Each row is a point. The points of each table are mixes of a few directions, plus a little noise. How many directions does each table use, and how many do they share? Where both have some left over, give the other angles between the two spaces (their principal angles), to ten degrees, smallest first.
In the rows, zero is written as 128.

First (6 x 3)
[[ 85  88 134]
 [ 90 113 159]
 [175 120  64]
 [152 177 154]
 [143  94  72]
 [121 172 188]]
Second (5 x 3)
[[117 147 134]
 [111 161 138]
 [ 89 206 149]
 [154  73 112]
 [166  51 105]]
Directions: first 2, second 1, shared 0; angles 40

First (7 x 4)
[[140 132 129 195]
 [122 126 127  95]
 [148 134 130 238]
 [117 125 127  64]
 [130 128 128 137]
 [133 130 128 159]
 [106 122 126   7]]
Second (7 x 4)
[[105 234 197 139]
 [115 154 101  98]
 [105  52 142 169]
 [161  85  99 121]
 [134 123 114 120]
 [100 126  86  99]
 [176 120 158 151]]
Directions: first 1, second 3, shared 0; angles 50

First (10 x 8)
[[112 223 153 131  98 149 162 120]
 [131 110 123 128 134 124 121 130]
 [120 173 140 129 114 138 144 124]
 [131 110 123 127 134 124 121 129]
 [134  94 119 127 139 120 116 131]
 [141  55 109 126 151 111 102 134]
 [141  51 108 126 152 111 100 134]
 [127 136 130 128 125 130 131 127]
 [107 249 159 131  90 155 171 118]
 [137  79 115 127 143 117 110 132]]
Second (8 x 8)
[[ 98 110 149 157 106 103 119 116]
 [137 134 145 162 116  79 137  49]
 [120 122 124 119 129 145 124 163]
 [148 139 106  94 148 163 132 165]
 [ 77  99 152 153 102 123 106 165]
 [107 115 132 125 123 144 118 169]
 [181 159 112 117 149 111 152  58]
 [161 147 104  95 152 155 137 139]]
Directions: first 1, second 2, shared 0; angles 80

First (8 x 9)
[[ 77 119 165 130 132 138 116  74 146]
 [102 170 109 107 155 166  88 184 157]
 [210  99  94 143 145 107 157 119  81]
 [166 144 124 100  97 123 133 178 134]
 [135 161 149  68 109 157  93 180 172]
 [ 86  87 101 232 123  63 200  52  59]
 [130 157 147  74 107 154  97 176 172]
 [114  92 130 166 152 113 144  58 101]]
Second (8 x 9)
[[106 143  96 177  81  83 178 168  95]
 [ 38 147 189  79 171 199  46  95 205]
 [128 139  84 185  74  68 189 173  81]
 [191 102 124 111 149 133 127 112 116]
 [182 113 110 136 123 107 154 132  96]
 [212  96 125 103 156 134 126 107 114]
 [110 126 158 101 154 162  90 106 160]
 [ 53 152 142 132 120 139 112 133 155]]
Directions: first 4, second 2, shared 2

First (10 x 11)
[[166 132 106 126 124 110 129  88 142  67 124]
 [178 130 100 125 120 107 131  78 143  50 126]
 [ 74  61 147 100  98 173 187 201  49 229 193]
 [112 141 140 136 138 131 114 140 134 150 116]
 [ 92  63 136 100  95 164 187 182  56 199 190]
 [125 121 129 125 125 131 135 133 121 134 134]
 [146 132 118 128 128 120 126 110 137  99 124]
 [ 81 192 168 163 173 127  62 158 175 188  69]
 [126 150 134 139 141 122 107 123 149 126 108]
 [180 160 104 139 138  95 103  67 173  38  98]]
Second (8 x 11)
[[102   9 120  73  64 178 241 189   7 196 240]
 [138 176 131 150 154 108  82 103 177 100  83]
 [134 156 130 141 142 116 102 114 156 112 101]
 [132 145 129 136 137 121 112 120 145 117 112]
 [142 191 132 157 163 101  68  97 193  91  68]
 [127 126 127 127 127 128 130 129 126 129 129]
 [123 107 126 118 118 136 149 139 106 140 148]
 [125 114 128 122 120 134 141 135 114 136 141]]
Directions: first 2, second 1, shared 1

First (8 x 12)
[[123 130 124 129 147 120 140 129 118 142 131 119]
 [124 129 127 129 135 126 132 130 124 134 129 125]
 [125 128 126 128 137 126 135 128 125 134 130 123]
 [170 120 151 119   7 167  62 117 184  47 111 182]
 [159 123 144 122  44 155  81 118 168  69 115 166]
 [ 99 135 111 135 210 101 173 137  90 185 142  90]
 [ 99 134 111 135 216  98 174 136  89 188 143  88]
 [128 128 130 128 127 129 128 127 128 129 129 129]]
Second (11 x 12)
[[ 95  77 122 134 129 139  80 114 100  98 148  74]
 [147 167 134 115 129 119 149 137 149 156 120 170]
 [110  64 117 142 122 138 110 100  99  89 143  67]
 [134 169 137  87 130 110 115 126 148 178 138 179]
 [117  58 117 127 118 132 113  82 100 100 151  72]
 [145 208 145  67 133 101 118 135 167 212 137 221]
 [140  67 117 131 113 128 153  77 110 104 140  86]
 [133 180 133 158 139 136 147 185 145 124  95 155]
 [111  88 120 152 127 142 115 125 106  90 129  79]
 [143 165 134 115 130 120 145 139 147 154 121 167]
 [135 165 130 180 137 144 163 187 138 101  87 136]]
Directions: first 1, second 3, shared 0; angles 90

First (11 x 18)
[[ 99  95 128 133 146 156 138  54 111 137 106 144 138 157 102 149 136 166]
 [186 161  92  85 167  79 167 173 135  90 190 120 110 136 158  83 137 164]
 [149  96 154 154 120 163 119  82 134  85 120 141 131 124 119 156 122 141]
 [113 155 128  74 176  73 114 101 130 169  92  71 149 223 139  80 158 151]
 [223 169 111  59 202  53 155 150 151  58 186  88 127 185 162  61 148 190]
 [ 95 153 143 171  40 137  86 225 138 177 108 125 112  49 149 143 104  16]
 [131 176 118 145  54 101 103 244 143 164 130 104  89  76 195 106 121  34]
 [122  94 152 147 131 163 119  72 126 109 109 143 144 132  99 158 123 144]
 [ 90 117 150 132 145 149 119 133 124 140 128 154 174  92  48 158 104 118]
 [ 62 105 115 123 145 144 137  58 101 185  87 134 138 174 105 139 145 157]
 [137  88 118 184  81 190 151 117 117  94 151 186  95  59 132 177 110 126]]
Second (10 x 18)
[[103  96 114 104 185 154 174  81 103  88 182 197 125  93  51 167 133 232]
 [ 91 130 135 155  63 137  97 135 124 166  90 116  77 114 182 138 142  96]
 [111 132 142  72 201  97 126  82 126 124 125 114 158 186  82 112 149 196]
 [122 102 120 103 221 138 172  81 114 119 153 158 209 149  22 134 105 179]
 [118 119 160 177  74 158  87 143 140 150  87 119 148 100 129 151 104  42]
 [130 181  76  76 153  68 162 212 121 154 179 120  99 122 155  79 142 141]
 [151 158  64  98 141  86 176 160 118 148 160 115  92 159 192  76 148 146]
 [104 131 167 155  69 137  71 132 139 148  76 102 112 122 158 139 133  75]
 [158 110 101 148 118 142 155 102 124 128 127 125 125 151 163 117 123 120]
 [194 111 205 195  56 166  61 149 173  56 107 113 132  76 148 162  97  50]]
Directions: first 5, second 6, shared 5

First (10 x 20)
[[150 195  74 140 104 123 175 125 131 116 132  97 130 107 118 157 131  99
  149  98]
 [ 87 142 122 110 149 111 117 160 143 111 132 114 102 115 101 144 126 158
  129 148]
 [139 196 103 172  62 140 133 136  36 172 125 146 153 153 131  91 149  92
  147  91]
 [ 64 148 106  72 187 124 116 183 140 140 130 120 122 146 132 132 140 190
  152 167]
 [141 149 132 175  83 113 128 128  66 135 126 145 114 120 114 105 127 104
  123 119]
 [167 126  90 160  86 156 171 101  93 175 135 174 151 157 174  80 148 107
  146 121]
 [150 136 130 178   7 185 124  72 128 156 142 149 166 144 107 115 146  59
  125  56]
 [ 93 113 106 114 170  97 146 161 153 104 139 130  75 101 119 137 118 176
  131 182]
 [138  13 216  89 193 121  82 100 210  88 118 123 124 115 131 152  99 150
   84 155]
 [153  66 202  67 235 107  88 121 186  83 101  83 145 120 147 169  98 147
   99 146]]
Second (11 x 20)
[[217 143 145 118 126 144 142  66 182  91 108  61 189 112 136 191 115  55
  118  51]
 [ 76 182 118 106  96 164  94 148 131 152 133 111 160 158 100 140 153 129
  146  90]
 [118 164 130 150  67 157 104 125  80 165 129 141 159 158 118 103 149  99
  136  87]
 [ 56 181  72  93  92 170 133 141 212 123 157  98 133 128  80 176 152 143
  156  97]
 [174  89 228 159 116 104  70 100  90  98 102 114 132 109 102 133  98  79
   77 100]
 [148  74 161 199  73 103 127 103  87 116 135 173  76  96 104  94 109 105
   93 144]
 [148  56 121 131 205  72 174 139 137  99 129 156  61  92 164 108  99 177
  116 219]
 [143 169 106  43 235 137 134 158 139 146 102  82 194 170 193 149 140 159
  162 131]
 [130 105 112 164 110 114 153 130  94 142 140 175  93 124 141  87 128 139
  127 163]
 [ 81 130 101 116 125 129 137 145 164 121 147 131 100 116 106 137 134 158
  136 148]
 [120 115 111 125 163 112 143 155  90 150 128 160 112 143 164  88 130 164
  139 175]]
Directions: first 6, second 5, shared 5

First (9 x 24)
[[110 104 117 133 159  85 100 160  91 123 161 131 121 122 124 104 139 140
  111  80 120  99 122 153]
 [164 141 137 151 116 187 164  83 153 134  75  89 132 134 131 188 123 111
  109 171 143 135 123 102]
 [127 150 136 106  97 143 139 117 158 130 122 150 134 131 131 118 118 123
  162 161 128 159 138 113]
 [ 77 115 117  90 136  49  81 188 101 120 201 190 124 120 125  40 132 150
  164  76 107 126 137 161]
 [ 88 148 131  71  93  89 107 158 148 125 173 203 133 127 129  50 117 139
  201 133 112 168 148 133]
 [171 143 139 156 115 199 171  75 157 135  65  80 133 135 131 201 123 108
  104 178 146 135 122  97]
 [117  96 115 148 171  88 102 157  81 123 154 113 119 122 123 120 143 139
   91  72 123  86 117 156]
 [110 165 140  76  73 133 134 126 176 129 138 188 138 132 132  84 110 126
  203 173 122 186 150 111]
 [187  90 121 221 192 179 154  88  87 132  64   8 118 129 125 247 148 114
    7 108 151  56  94 126]]
Second (11 x 24)
[[152  74 179 144 142 195 144 134 102 124 152 126 148 173 184 120 126 142
  127 103  84 143 227 137]
 [116 169 113 149 110 137 155 109 150 144 126 106 142 124 136 199 153 134
  102 152 127 117 106 113]
 [221  84 164 198 199 169 161  56 129  93  66  73  88 170  87 164 207 203
   47 142 169 159 169 102]
 [ 75 179  74  89 131 107  81 186 149 153  91 196 149  92 135 110 116  81
  145 142 138 126  78 166]
 [116 135 127 121  44  74 185  86 129 118 192  83 115 112 100 162  66 110
  164 133 122 100  95  83]
 [151  46 156 137 132 100 159 126  86  87 170 138 107 158 116  95  88 143
  136  84 109 134 205 132]
 [115 162 128 131 176 143  63 150 128 156 129 114 137 120 146 105 214 167
  103 117 132 120  90 143]
 [ 83 143  99 106 105  82 121 161 124 134 157 161 138 109 130 122  99 105
  149 116 116 112 109 144]
 [194  65 182 150 118 155 177  69 112  94 136  77 100 161 109 125 101 145
  133 125 130 144 182  91]
 [112 183 122  88 135 161  54 151 152 167  96 125 142  96 143  79 149 104
  159 150 145 128  56 134]
 [ 73 167  64  95 117  85 109 180 147 139  93 209 143  94 122 129  90  73
  143 143 137 126  92 164]]
Directions: first 2, second 6, shared 1; angles 50

First (9 x 32)
[[127 129 128 126 128 128 129 127 129 129 129 129 129 128 128 128 127 129
  127 129 127 129 128 127 128 128 129 128 128 128 128 128]
 [ 84 112 167  98 153 176 106 135 115 148 118 198 171 142 150 115 108 194
   83 136 109 177 126 104 104 131 146 147 140 101 120 134]
 [204 156  63 179  83  44 165 114 150  93 146   7  54 106  89 148 163  15
  205 113 162  43 130 170 168 121  97  96 105 177 142 119]
 [129 128 128 128 128 128 128 128 128 128 127 128 127 129 128 128 129 126
  129 128 129 127 126 128 128 129 128 127 128 127 127 128]
 [145 133 114 140 117 111 138 126 134 120 131  98 110 122 118 132 136 102
  145 125 137 109 130 137 136 126 121 120 122 139 131 127]
 [115 124 140 119 136 142 121 131 123 134 125 149 140 132 134 124 121 148
  115 132 123 142 128 120 123 129 132 134 131 118 124 128]
 [100 117 153 109 145 158 116 134 118 141 123 173 155 137 142 121 115 170
  101 134 115 159 127 112 114 131 140 139 137 110 124 131]
 [134 131 124 132 126 121 131 127 129 125 130 118 121 125 126 131 131 118
  134 128 130 121 128 130 131 129 126 125 127 131 129 127]
 [114 122 141 119 136 144 121 130 124 134 124 151 141 132 136 124 121 150
  113 130 122 143 128 119 120 129 134 134 132 119 127 128]]
Second (8 x 32)
[[141 118 133 135 122 179  94 114 125 114 113 127 159 110 164 125 123 153
  113 144 121 132 119 131 110 149 137 151 119  88 149 109]
 [105  89 154 127 130 146 110 109 130 146  97 122 133 138 124 108 142 113
  118 134 120 122 129 152 108 110 161 135 130 137 143 137]
 [117 162 128 103 100  92 163 119 112 137 176 141  95 162  87 140 144 108
  112 117 144 127 131 132 117 143 119 113 145 166 125 126]
 [147 115 145 157 148 181 131 127 147 108  92  98 141 107 143 109 133 129
  143 109 120 113 119 160 123 117 150 135 111 119 123 130]
 [160 141 109 170 146 164 120 153 143 110 100 116 152  88 164 126 114 171
  134 133 118 119 117 111 137 148 116 165 103  69 119 110]
 [ 98 145 110  88 112  36 149 135 109 156 179 159  92 165  87 150 126 104
  125 134 142 144 145  96 147 119 101  96 155 172 119 143]
 [152 111 133 129 147 162 113 125 139  91 121 112 152 104 160 130 110 123
  160 115 126 141 126 142 147 108 128  98 122 129 128 135]
 [104 142 113 116 119  64 146 142 119 161 147 148 100 151  95 136 133 123
  117 137 133 128 138 101 135 128 112 130 140 143 118 134]]
Directions: first 1, second 5, shared 0; angles 50

First (9 x 32)
[[ 80 145  90  71 112 118 114 122  86 151 129 199 144 136 122 107 112 128
  129  89 154 135 169  86  89 106 112 113 164 132 102 112]
 [145 119 147 150  95 131 161 137 127 158 172  90 102 166 127 160 123 137
  124 133 150 124  87 170 103 123 146 191 109 128 126 179]
 [144 121 143 144 108 129 148 133 133 146 149 101 115 146 127 143 125 130
  121 136 133 133 109 152 121 125 139 163 115 123 129 155]
 [ 77 132 105  96 158 134  97 120  96 106 138 196 129 127 136 129 138 144
  152  95 161  84 128  97 102 128 101  95 144 159 105 113]
 [103 124 124 124 159 136 109 123 116 102 140 155 120 128 135 140 141 140
  149 116 150  89 109 119 119 136 113 109 126 152 118 125]
 [161 121 151 156  89 125 165 137 140 161 152  72 111 153 123 146 117 128
  112 145 127 148 102 169 122 124 153 186 110 112 136 168]
 [162 122 150 155  87 125 165 138 142 161 149  74 113 152 123 142 116 126
  111 144 126 152 109 167 125 121 153 185 112 111 137 167]
 [184 134 136 150 145 118 119 127 184 103  40  79 165  65 123  78 127  91
   97 176  42 190 186 115 212 144 142  73 130  82 172  68]
 [ 96 133 107 108 198 135  74 114 128  63  84 184 150  80 139 104 151 125
  149 120 115  95 155  78 158 147  95  36 143 149 128  66]]
Second (10 x 32)
[[139 117 146 156 158 138 122 129 144  97 132 106 115 121 135 145 145 136
  141 142 126  98  96 144 148 146 127 121 108 142 136 131]
 [119 138 114 104 102 118 133 128 113 153 123 145 140 133 121 113 114 121
  117 115 129 153 155 114 112 112 130 135 146 117 120 125]
 [115 143 107  92  89 114 135 128 107 167 122 155 143 138 118 106 106 119
  113 110 130 165 168 106 105 106 130 138 154 112 117 124]
 [136 119 142 151 152 137 124 128 141 103 132 111 117 124 134 143 142 134
  138 140 127 106 103 140 143 142 127 122 112 138 135 132]
 [136 119 142 148 151 136 124 127 139 105 132 111 119 123 135 143 142 133
  137 140 128 107 105 139 143 141 126 122 112 138 135 131]
 [103 153  90  65  58 103 141 129  91 196 118 175 157 143 110  88  89 112
  101  96 133 195 199  91  87  87 133 145 175  96 108 119]
 [169  84 194 236 245 170 106 129 191  11 147  48  78 102 158 197 196 156
  175 184 121  13   7 189 199 194 122 100  48 180 162 142]
 [135 122 138 147 149 135 125 128 139 110 130 116 120 124 133 140 140 133
  135 136 127 110 108 139 140 140 126 123 115 136 133 130]
 [122 133 117 111 110 122 131 128 117 147 126 141 136 131 123 119 118 125
  120 118 129 145 146 120 118 118 129 132 140 120 122 127]
 [106 152  93  71  67 105 140 128  95 191 120 172 155 143 110  93  91 112
  103  98 131 189 192  95  92  93 133 143 170 100 108 120]]
Directions: first 3, second 1, shared 1
